Each point is reached from the start by the listed moves, each made once or not at all, plus a little noise. Say if it took an odd or an even number of moves. Then give how often each move was made.

Moves:
(1): [ 38 -11]
(2): [13 47]
Start: [ 11 -11]
Points:
[23 37] -> odd (0, 1)
[60 23] -> even (1, 1)

Moves:
(1): [ 44   2  -1  -3  -1   6   5 -12   4  -1   9  11]
(2): [ 1 23 -3  8  2  1  0  5 -9 -1 -4 -1]
(3): [ 1  4 30 -2  3  8  6  3 -2  1 -2 -2]
(4): [  5 -14   4  39   2   1   3   4  -1  -7  -1  10]
(5): [ 4  2  0  1 33 -1  0  6  2 -3  2  0]
(6): [-7  5 -6 -4  3 31  1 -1 -1 -6  1  2]
(7): [-9  5 -6 -6  0 -1 35  2 -3 -1 -3  1]
(8): [ 0 -5  0 -6  0  2  2 39 -5 11  6  5]
(9): [-8 13 -2  0 -7  3  2  1 35  7  0  6]
(10): [ 3 -3 -2  7  9  0  1 -6 -7 33 -4 -4]
(11): [-13   6   2   2  -4  -5   3   1  -3   7  28   0]
Start: [ 16  15 -11 -21   4  14 -21  10  -3   3  21  15]
Points:
[ 55  17 -18 -32   5  51 -12  35  -4   7  37  32] -> odd (1, 0, 0, 0, 0, 1, 0, 1, 0, 0, 0)
[ 16  43 -21  32  44  52 -13  17  17  26  12  26] -> even (0, 1, 0, 1, 1, 1, 0, 0, 1, 1, 0)
[ 39  21 -23 -39   3  54  24  38  -9   7  33  30] -> even (1, 0, 0, 0, 0, 1, 1, 1, 0, 0, 0)
[ 22  25 -17  22  55  46 -14  58 -26  31  24  29] -> even (0, 1, 0, 1, 1, 1, 0, 1, 0, 1, 0)
[ 56  46  12 -13  46  30  -4  46 -22  48  60  23] -> odd (1, 1, 1, 0, 1, 0, 0, 1, 0, 1, 1)
